Each row of a before or after table is a point. One or more steps were done to the points. Then noise was added and the rows were shuffled. The steps act on columns, c1 being the first. Write out the steps. A step turns or swaps two columns, mirrors them in a line or flattens them onto one, adds a multiple of one to another, or multiplies or shifts one. Angles are multiples of 10 degrees, from the lower column toward the higher: turns from -170 to 170, lines from 10 to 170 but not 90. Use the fewest steps. Two steps may share a column if one is a turn and the other turns, adds or multiplies; they go together, in the order done. Otherwise the lowest column goes first.

Before:
[[ 18  -1  60]
 [-73 -17  -7]
 [-18   6  -9]
 [ 17 -13  50]
 [ -1  32 -12]
 [ 15 -21  -7]
 [ 15 -17  44]
 [ 18 -16  43]
 [ 17 -19 -10]
 [ -3  -6  11]
 [  2 -15  15]
 [ 20 -20   7]
 [ 17  23  56]
 [  5  25   4]]
After, 14 rows:
[[  0  83  -8]
 [ 22   8  -9]
 [-53   8   7]
 [ -9 -14  62]
 [ 42 -43  57]
 [-32  18  16]
 [-13   9   9]
 [-53  14  -9]
 [-46   4  42]
 [ 50 -34   5]
 [-49   8 -10]
 [ 67 -38 -12]
 [-35   1  52]
 [-42   9  42]]
Steps: multiply c2 by 2.5; turn c1 and c2 by -120 degrees

Before:
[[-34 -11  -7  73]
 [-14  13 -20 -11]
 [-18  -5   2 -38]
 [-27 -35   0  45]
 [-63  18  29   8]
 [ 40  29  35  20]
 [-33 -26  18  40]
 [ 33  39  24  -3]
 [-52 -31  13  45]
 [ 40  73  49 -41]
 [-14 -10  -8 -48]
 [-16 -25 -41 -26]
 [-25  -1 -20  -4]]
After (13 x 4):
[[ -79  -13   43    0]
 [ -69    0  -12  -16]
 [-104  -10   42   14]
 [ -20   14   -3   27]
 [ -84   -5   79   -6]
 [ -67    1  -39   -1]
 [ -84  -12   44   17]
 [ -12    9   20   35]
 [-114   10    5   27]
 [  -8   26  -43   48]
 [ -64  -15  -34  -43]
 [ -63   -2  -52   -7]
 [ -78    1   -2  -23]]
Steps: shift c1 by -50; multiply c2 by 0.4; swap c3 and c4

Before:
[[ 14   7 -17   8 -61 -39]
 [ 15 -17 -15  57 -23 -43]
 [ 16  25 -40   6  43  21]
 [ 14  -3  12  53 -25  -8]
 [ 43 -16  39  -9  32  56]
 [-14  47 -23 -38  36 -12]
 [-25   2 -22 -21 -53  61]
 [ 10  64 -20  -9  -5 -12]
 [ 33  -1 -20  -2  10  22]
 [ 29  -8 -13  56 -20  -4]
 [-16  65  35 -26   6  -1]
 [ 28 -10  38  65 -59  17]
 [ 39  22 -20 -27  28  65]]
After, 13 rows:
[[ -1  45 -42 -15  17 -12]
 [ 16   6  -8  19 -23 -37]
 [-24   3 -31  -1 -21  60]
 [ 29  64 -21   8  -1 -13]
 [ 23  26 -27  29  17  21]
 [ 23  -9  71  24 -23  17]
 [ 38 -16  25 -32  13  54]
 [ 14  -3  43  31 -12  -7]
 [  9 -17  25  53  -8 -44]
 [  3  64  10 -41   2   0]
 [ 33   1 -16  11   4  21]
 [ 26  -9  25  50  -8  -3]
 [ 44  23 -33  -9  11  64]]
Steps: add 0.3 times c2 to c1; turn c3 and c4 by -40 degrees; multiply c5 by 0.4

Before, 14 rows:
[[-33 -11 -26  29 -12   5 -11   6 -18]
 [-30 -26 -21  22  -7 -48  -2   4 -16]
 [-12   7  11 -31 -11 -19 -14 -15 -32]
 [-28  12 -43   3 -44   5 -12  59   8]
 [-35 -18 -47  -3 -19   3  -8  -6   3]
 [-30  20 -29  30 -15 -44  -1 -38 -25]
 [-30  16 -44  19  -2  10  71  -6  66]
 [-22  11 -40  33 -20 -19  14 -16 -15]
 [ 65  -3  29  32 -52 -19 -17 -40  79]
 [ 55  61 -26  35 -12  19 -14  47 -31]
 [-22  -7 -27  32  -6 -11  35 -20 -33]
 [  1  10 -45  19  -6  20  27 -15   9]
 [-35  -5  47  10 -38 -17 -12 -23 -35]
 [-33 -15 -25  20  -1  15 -10   2  84]]
After (14 x 9):
[[ 58 -17  31  45 -81  26   4 -36  76]
 [-24  16 -21  32 -25  -7 -34 -18 -34]
 [ 77  42 -26  23  19  -7  20  46 -30]
 [-10  28 -39  19 -49  12 -23 -20 -13]
 [-13  44 -28   9 -79  40 -23 -42 -23]
 [-35  17 -29  26  -8  -3  13   5 -17]
 [-22  36 -42  13  14 -47 -56  -3  62]
 [-41  -1 -20  25 -83  41 -21   9 -21]
 [  4  11 -43  11  26 -30 -13 -11   7]
 [-19  27 -45  -4 -37   1  13  60   9]
 [ -6   0   6 -34 -39  22   0 -12 -29]
 [-25  19  47   2 -61  20   1 -18 -37]
 [-38   2 -48   0 -15  -1   8  -9   5]
 [-36  11 -26  18  21  -8  14   3  86]]
Steps: turn c1 and c2 by -30 degrees; turn c2 and c4 by -20 degrees; add 1.5 times c6 to c5; turn c6 and c7 by 150 degrees
